Each row of a before or after table is a point. The points were changed in one or more steps. Then noise was added and the rows were shuffled. The steps act on how far a point lies along the listed directions, d1 being the first. Write out the steps. A step turns or swaps two directions, mirrors them in a line or flattens them onto one, adds a multiple of one to another, or multiplies one. Angles are multiples of 10 degrees, from the lower direction toward the higher: turns from -170 to 170, lines from 10 to 170 but not 90. Use the fewest steps. Two steps may share a direction if one is a turn and the other turns, adds or multiplies; they go together, in the order done. Otherwise the lowest direction goes first.

Directions:
(1): [19,62,38]
(2): [-58,36,-30]
(3): [-44,-22,57]
Before:
[[63,69,19],
[-5,-33,26],
[-45,53,-16],
[-42,49,-31],
[-24,-20,36],
[36,38,2],
[-34,68,5],
[-18,72,2],
[-105,-17,-44]]
After:
[[24,97,-54],
[-56,-80,-8],
[46,-3,-9],
[-37,-20,-64],
[-25,-13,-75],
[39,-6,15],
[-17,20,-67],
[-37,30,-56],
[-34,-41,-2]]
Steps: multiply d1 by -1; mirror d2 and d3 in the line at 160 degrees

Directions:
(1): [-9,7,7,-34,61,-69,52,50]
(2): [-29,78,-18,-6,43,-6,0,-76]
(3): [73,-6,-52,-57,42,29,-33,6]
(4): [17,-64,22,-41,-14,-43,16,-79]
(5): [74,10,8,81,18,-48,-11,-12]
Before:
[[42,-70,-12,-92,-12,7,-2,-22],
[43,15,-7,46,-35,11,-48,-26],
[-32,20,-6,-17,9,-6,25,-41],
[-39,42,20,44,-26,27,-31,-69],
[-6,-34,3,-29,-24,-19,10,-38],
[52,-22,19,22,39,-23,10,39],
[64,40,-7,9,22,-35,-5,-42],
[-38,24,4,24,-24,31,14,40],
[-8,-36,-4,17,-75,23,-14,-37]]
After:
[[-31,-40,-3,-56,-28,-6,16,-33],
[117,-12,25,93,58,-64,0,26],
[-66,23,3,-12,-30,54,20,44],
[-10,-76,-22,-151,-25,40,9,-14],
[107,24,1,119,-18,-30,-57,-35],
[-34,44,21,51,-25,24,-34,-68],
[-24,-41,-6,2,-77,34,-13,-34],
[148,50,3,100,44,-86,-15,-59],
[-61,17,-9,-48,3,16,27,-33]]
Steps: multiply d5 by 3

Directions:
(1): [-65,-46,63,-7,-11,-31,-8,-25,27,44,-36,13,-94,36]
(2): [44,-33,23,56,22,-76,64,31,61,-43,-25,-46,9,6]
(3): [67,86,82,22,-12,-21,0,-39,-32,22,3,18,7,57]
(4): [-18,-12,-27,37,-82,-66,31,49,-75,21,51,20,-16,1]
(5): [-45,18,43,75,-18,21,-62,43,12,-80,-16,56,11,-12]
(6): [45,-79,11,-25,42,4,-43,21,-74,-53,10,-5,-16,68]
Before:
[[48,98,25,60,-20,25,-50,5,9,-41,17,58,58,32],
[11,-31,70,48,8,-59,-19,23,-23,-49,-11,7,-63,50],
[29,-82,8,-52,27,-1,-33,20,-52,-54,-12,-16,-31,71],
[-17,-51,44,41,-20,-18,-27,33,-19,-6,-22,14,-64,32],
[3,-30,77,13,38,-19,-50,26,-21,-68,-29,-18,-17,58],
[83,-31,-43,12,53,-24,33,29,12,-77,40,-36,37,-17],
[68,-37,4,24,52,-21,16,6,3,-93,-8,-42,25,30],
[38,79,-9,-19,-10,11,-1,-15,-17,-16,25,7,73,14],
[-1,-36,43,37,-37,-38,-37,-10,-49,-15,16,25,-35,68],
[-54,-94,14,-12,34,7,-21,33,13,-14,-22,19,-75,44],
[56,64,54,-17,2,17,-9,-44,48,13,-11,-4,32,10],
[94,-36,19,10,66,-61,27,15,19,-82,-7,-62,31,10],
[24,128,45,51,-7,36,-21,-1,2,-28,20,-10,56,10]]
After:
[[17,-44,65,33,11,-41,-9,41,-39,-26,-1,30,-55,92],
[7,-63,36,19,46,18,-61,-17,30,-76,-29,-5,-5,44],
[80,-69,5,-18,25,-39,7,41,-51,-76,-2,-37,1,73],
[-26,27,-69,-40,-3,35,2,5,28,-18,15,-5,65,-41],
[107,8,-30,36,29,-57,64,25,10,-58,51,-38,48,-15],
[-12,-71,38,47,30,-37,-37,82,-14,-119,-22,-26,3,27],
[10,-65,54,48,63,-25,-38,37,30,-110,-40,-11,-37,26],
[-61,11,-54,54,-8,70,-75,53,74,-88,-5,57,52,-51],
[13,-44,71,47,22,6,-50,27,10,-49,-43,9,-42,40],
[64,-46,-25,55,23,-58,51,43,0,-101,9,-50,37,8],
[-46,-48,-63,-32,-35,9,6,25,40,11,14,-10,5,-58],
[-95,31,-47,36,-6,75,-39,49,52,-56,11,-9,39,-73],
[83,-55,-22,31,36,-96,66,50,18,-83,12,-75,38,-18]]
Steps: add 0.5 times d6 to d2; turn d1 and d6 by 20 degrees; turn d3 and d4 by -150 degrees; multiply d5 by 1.6

Directions:
(1): [8,24,-21,35,-5,-20,46,65,25,9,-76,-81,32,-1,12,39,69,-2,30,-95,60,8,-17,-43]
(2): [-95,112,-3,29,62,42,-4,-78,23,-4,17,-27,15,26,61,-42,-13,16,-26,-30,9,25,4,-17]
(3): [57,-53,8,-15,18,73,-66,-9,-27,-32,44,-85,3,-16,41,-17,-17,-32,-26,-51,-13,-14,-102,-9]
Before:
[[-12,-11,12,-27,-8,5,-25,-32,-22,28,0,94,-33,30,-3,-23,-33,7,-19,52,-20,-13,40,29],
[-1,-6,-29,18,-2,-17,26,20,24,18,-46,-4,8,-40,-5,39,23,5,16,-24,51,17,28,-14],
[-31,75,-15,-6,31,-38,27,-4,-28,-21,-3,-33,29,21,-6,14,12,-10,11,-38,22,-22,7,-13],
[93,-91,13,-3,1,73,-98,-37,-62,-50,69,-88,-7,-20,38,-61,-46,-38,-41,-14,-50,3,-101,4],
[-20,61,-14,19,12,11,11,25,22,16,-19,-45,11,4,-2,15,27,-1,23,-37,45,20,5,-40],
[3,-41,7,-51,-35,-28,-17,-13,-22,-9,58,153,-50,4,-59,-11,-91,28,-15,149,-63,-10,53,60],
[29,-40,2,-26,-4,-37,-20,41,7,11,19,-3,-1,-11,-14,13,-33,12,16,4,7,-7,-2,9],
[-15,-5,-9,33,-41,-38,64,38,26,0,-57,10,21,17,-38,29,28,9,7,5,27,5,45,-4],
[59,-43,12,7,-57,-44,19,41,10,-1,-50,34,0,-4,-48,65,46,1,44,23,10,5,32,9],
[-102,55,-19,15,18,-54,52,-36,23,36,-8,115,-13,21,-12,-1,-15,63,-10,58,-27,17,124,9],
[-29,-11,0,12,-18,-79,71,27,17,29,-21,153,-45,30,-84,28,-7,29,5,108,-19,13,108,44],
[-80,92,19,21,29,-65,70,-39,25,5,-42,63,3,41,-9,-14,22,36,27,51,-14,11,82,1],
[11,-28,4,11,-53,-53,32,7,-9,33,-26,79,-33,22,-48,11,-15,13,16,93,6,-6,106,57],
[-3,-31,7,-24,10,6,-2,-56,14,-12,21,33,-37,-4,-1,-26,-26,1,-17,63,-5,-5,23,19]]
After:
[[26,-23,-10,2,13,14,9,-9,25,-11,-23,-70,-7,-13,23,3,35,-18,0,-42,43,-6,-26,-22],
[58,-72,5,-26,-26,-58,-13,76,1,14,6,3,4,-24,-41,33,-23,6,30,10,12,-13,0,13],
[145,-125,-20,-19,-47,23,-24,134,-25,-38,-27,-111,10,-32,3,52,22,-31,18,-95,34,-27,-130,-24],
[142,-172,18,-23,-10,67,-67,58,-49,-49,55,-51,-43,-14,-10,16,-23,-50,-39,-22,-37,-24,-133,17],
[40,-27,-2,-4,-1,43,-28,23,-22,11,-38,-46,-1,21,33,5,21,-29,-9,-76,20,-18,-61,-20],
[-59,91,-3,-24,52,-10,-9,-66,-35,-29,50,-1,10,34,10,-17,-32,-8,-19,6,-18,-21,11,5],
[146,-155,32,-36,-84,-21,-39,53,-34,-20,5,53,-27,-34,-76,60,10,-21,35,71,-36,-24,-12,33],
[-24,35,34,-9,85,82,-58,-107,-17,-51,63,-62,3,28,80,-76,-33,-13,-37,-15,-50,-4,-86,-6],
[-59,74,6,-4,25,34,-22,-58,6,7,52,34,-17,14,-9,-30,-36,5,-8,48,-11,21,25,-2],
[-4,32,-24,74,-50,-106,99,75,21,26,-126,-16,26,15,-34,25,80,25,48,-31,52,33,85,-30],
[32,-89,14,-16,-36,25,-26,-12,-17,-29,35,22,-4,-1,-27,-7,-46,-19,-31,58,-33,-17,-16,26],
[15,-55,-8,-24,-5,13,-24,-31,-3,5,28,47,-18,-46,-10,11,-37,-6,-17,49,-7,6,21,21],
[141,-147,18,-14,-57,29,-58,47,-56,-13,10,-61,-28,-16,-5,13,-17,-43,-4,5,-1,-39,-55,39],
[-13,-13,-3,-3,74,107,-75,-67,-18,-27,78,-86,2,-1,97,-43,-36,-2,-68,-78,-38,-4,-94,-25]]
Steps: turn d1 and d3 by -150 degrees; multiply d2 by 2

Directions:
(1): [-29,51,31,-5,-23,2,-7,-2,16,-56,-102,-1,45,23,40,26,-9,57,-58,22,-33,68,103,-14,36,-2,-1,26,-36,31,10,14,-27,-44,63,70,-70,20,43,-32,67,-19,-67,42,-6,-32,-16,-31,-15,-18,-15,-50,-19,28,111,31,-22,76,18,-21,-49,13,17,-90]
(2): [32,-53,-21,19,16,-19,-37,-16,-28,18,-68,-20,-59,-9,65,22,-6,16,-38,-114,-2,12,67,-32,43,-8,3,-83,-18,-50,-3,-36,75,8,2,-8,65,12,-33,25,-30,-2,-23,90,-83,-74,-39,-35,52,0,-31,8,25,30,-38,-99,-40,-53,-34,39,-2,-33,-12,-68]
(3): [-18,-32,46,-25,-28,66,75,59,31,27,-2,30,14,11,-12,-61,5,-24,-120,24,-81,14,-4,-13,-43,8,-45,-10,-5,-59,84,10,-22,-29,12,71,-44,11,-11,24,4,-41,65,0,62,-23,-1,31,-26,28,-19,58,-56,-9,-50,-65,62,-86,-62,3,6,-6,-14,-86]
(4): [-51,-16,-4,-1,41,63,-51,30,-40,-22,13,2,-60,-71,-58,-52,-78,3,-16,14,-61,9,-3,5,33,-37,41,87,-88,46,-43,-25,10,-45,43,34,4,26,-36,47,-26,-97,-3,24,-42,-5,34,51,14,-57,47,29,24,-29,16,-41,-28,-45,73,-42,32,-29,92,37]
(5): [5,-8,-70,3,20,6,4,42,-42,-10,-20,35,-27,-104,46,36,1,-43,85,7,15,-72,20,-68,-89,69,-89,-41,-24,33,-7,43,32,-18,-37,85,-30,38,-45,-5,33,69,-12,46,-20,-31,-7,2,-83,9,31,68,-21,-31,0,29,3,23,-20,-72,-14,14,63,-22]
(6): [-20,45,102,62,15,6,0,-6,-104,-28,-4,14,19,14,22,-15,16,-111,21,71,36,-39,50,3,0,-25,2,59,-16,-38,-24,-16,18,43,59,45,108,24,11,-31,-45,40,-11,13,-26,6,-46,37,1,-5,76,-19,-31,5,51,-33,99,-9,-56,79,-5,37,-2,-6]
Before:
[[-8,31,-2,21,39,-20,-45,-21,-61,-39,-31,15,-7,-25,32,32,-28,-13,82,3,24,-28,82,-24,15,-3,-7,11,-48,33,-58,8,15,0,37,24,16,18,10,-26,22,28,-64,46,-36,-18,-5,6,-16,-16,43,-9,-5,10,71,27,-34,57,11,-14,12,35,66,18],
[-17,-38,46,7,29,87,27,35,-16,-5,-17,39,-33,-27,10,-38,-55,-54,-88,13,-67,-2,15,-31,-17,-7,-24,-11,-35,-61,55,-6,27,-18,34,67,18,45,-19,49,-30,-54,24,54,-23,-35,-5,59,-8,-5,26,58,-34,-33,-38,-83,35,-81,-49,-3,32,-30,37,-35],
[-20,-24,20,19,16,21,-4,21,-48,11,33,9,-31,-50,3,-37,-36,-42,-11,10,-26,-45,0,-14,-37,-42,-5,41,-30,-46,-14,-45,18,-11,4,25,56,10,-46,46,-38,-28,37,4,-25,9,5,55,-3,-14,41,50,-21,-23,-39,-52,44,-60,-9,-26,15,12,33,-8],
[-14,-3,46,-15,13,49,-6,10,-16,1,-13,-23,-11,-9,-26,-34,-32,24,-50,9,-59,13,23,7,32,-33,47,56,-41,-10,7,-53,7,-32,32,33,-15,-1,12,13,11,-77,25,-2,-20,-9,21,18,16,-28,6,-17,12,9,22,-59,-8,-28,42,9,-2,-34,18,-18],
[-1,53,5,16,33,-23,-30,1,-49,-53,-71,5,27,-51,67,63,-20,-27,68,27,38,-49,106,-56,-40,55,-50,15,-7,56,-32,45,18,0,42,90,10,43,39,-59,55,63,-58,57,-67,-29,-26,-25,-66,-25,33,-27,18,-4,86,50,10,97,-15,-37,-21,32,33,-40],
[-3,23,55,25,-19,-71,7,-37,-2,7,-28,-6,61,63,40,52,52,6,7,-6,62,-6,53,-1,4,7,10,-43,41,-40,4,-4,27,-4,-15,5,4,-7,23,-42,31,100,-39,2,-1,-11,-39,-38,-15,14,-42,-50,-38,20,12,22,26,68,-24,50,-14,34,-46,-40],
[22,77,56,14,-34,-35,21,-37,-31,-28,-14,33,74,87,35,62,70,-52,45,57,101,-25,23,17,-17,-3,-10,24,49,0,6,-5,-46,49,25,-6,0,-11,71,-74,20,72,-48,-60,15,52,-32,-31,-26,18,-8,-53,-28,18,70,54,75,83,-21,31,-29,62,-14,-8],
[-30,-14,55,-2,-29,77,60,58,24,-10,8,40,0,-18,-53,-56,-27,-9,-56,42,-80,13,-8,-7,-35,-12,-24,61,-46,-27,63,5,-57,-54,56,88,-55,22,-1,49,11,-63,58,-20,66,2,15,34,-65,2,5,73,-45,-18,11,-32,51,-76,-27,-45,34,4,30,-45],
[-21,92,97,46,-24,-46,36,-23,-65,-51,-33,-5,82,49,53,27,37,-69,-3,80,39,24,83,-10,11,-20,9,26,40,-25,-12,2,-2,-9,40,42,13,6,45,-53,23,45,-55,38,23,15,-47,-2,-9,17,49,-65,-65,41,112,26,86,53,-27,68,-31,34,-22,-36]]
After:
[[11,25,21,31,-5,-54,-6,-35,-30,1,58,-10,24,1,14,20,12,-29,85,42,56,-54,-30,24,-36,-29,7,43,35,-11,-44,-24,-16,31,-28,-51,56,-26,0,-1,-14,48,9,-54,3,72,5,14,-5,3,33,-19,-9,-13,3,55,35,49,8,-7,-4,46,-11,62],
[50,27,-47,41,-9,-78,-13,-40,-11,-33,-24,10,12,-19,49,95,31,15,160,-30,85,-48,29,-29,-32,37,-28,-36,27,26,-26,14,0,16,-10,-7,0,8,20,-19,40,105,-45,-1,-15,8,-25,-64,-70,18,5,-3,17,15,62,87,-17,82,-14,-37,-4,31,5,22],
[-26,48,91,58,-2,-8,5,7,-98,-43,-62,-9,20,4,57,3,-6,-74,-56,25,-18,21,121,-38,30,-36,10,13,-18,-42,-18,-22,47,-42,57,90,39,35,0,-1,0,-3,-53,113,-35,-39,-53,18,17,-6,53,-19,-52,43,88,-59,62,-22,-28,58,-17,-5,22,-86],
[0,80,110,24,26,-70,-100,-121,10,-45,-31,-81,52,142,-20,21,-34,79,-36,-9,49,89,74,89,172,-93,166,107,30,33,-79,-59,-23,40,113,-119,107,-36,129,-57,-21,-68,-83,-26,-76,45,-8,-47,119,-69,-8,-200,103,63,121,16,-40,93,72,97,4,-1,-67,60],
[7,22,11,-26,-8,36,66,51,-10,-1,-11,13,34,-43,19,14,28,-23,22,60,-19,-59,7,-43,-94,59,-66,-6,4,-8,56,14,-8,-25,-29,93,-78,7,15,-27,71,42,39,-29,49,-5,7,8,-90,23,13,30,-44,-10,12,23,41,33,-21,-37,-36,9,7,-48],
[7,-14,60,28,3,23,-20,-6,-69,-7,-77,24,-25,44,58,12,14,-37,-84,-48,2,10,94,-16,42,-40,-2,-9,-39,-63,22,-63,33,5,71,45,55,20,3,0,-40,-23,-39,56,-71,-53,-48,-18,29,-4,-24,7,-6,30,13,-131,41,-58,-42,54,-1,-7,32,-101],
[-13,53,94,6,-6,-31,-23,-71,4,-15,9,-24,60,125,-33,-10,-8,36,-31,18,17,52,51,63,97,-74,86,54,7,-21,-34,-28,-49,25,77,-86,33,-40,75,-35,-4,-38,-33,-32,22,41,5,0,70,-5,-6,-101,4,49,83,15,-10,34,21,79,22,30,-34,51],
[-55,-19,62,23,24,11,-34,10,-40,3,-37,2,-24,-12,-16,-16,-34,10,-70,-17,-38,18,67,-13,52,-34,49,23,-65,-25,-15,-48,59,-61,33,63,11,26,-40,25,-6,-19,-26,53,-56,-51,-11,22,12,-43,-8,6,-22,-6,-4,-74,3,-27,29,21,30,-8,41,-52],
[4,62,-5,27,44,-15,-29,-33,-35,-50,29,19,20,-20,4,57,-18,-42,127,66,72,-45,-27,9,-16,11,3,32,20,46,-38,26,2,33,-8,-22,21,15,36,-20,7,53,-47,-17,-31,45,13,26,-31,-15,56,-32,8,-40,54,107,-7,97,30,-31,12,23,38,119]]
Steps: turn d2 and d4 by 130 degrees; multiply d5 by 2.5; turn d3 and d5 by 130 degrees
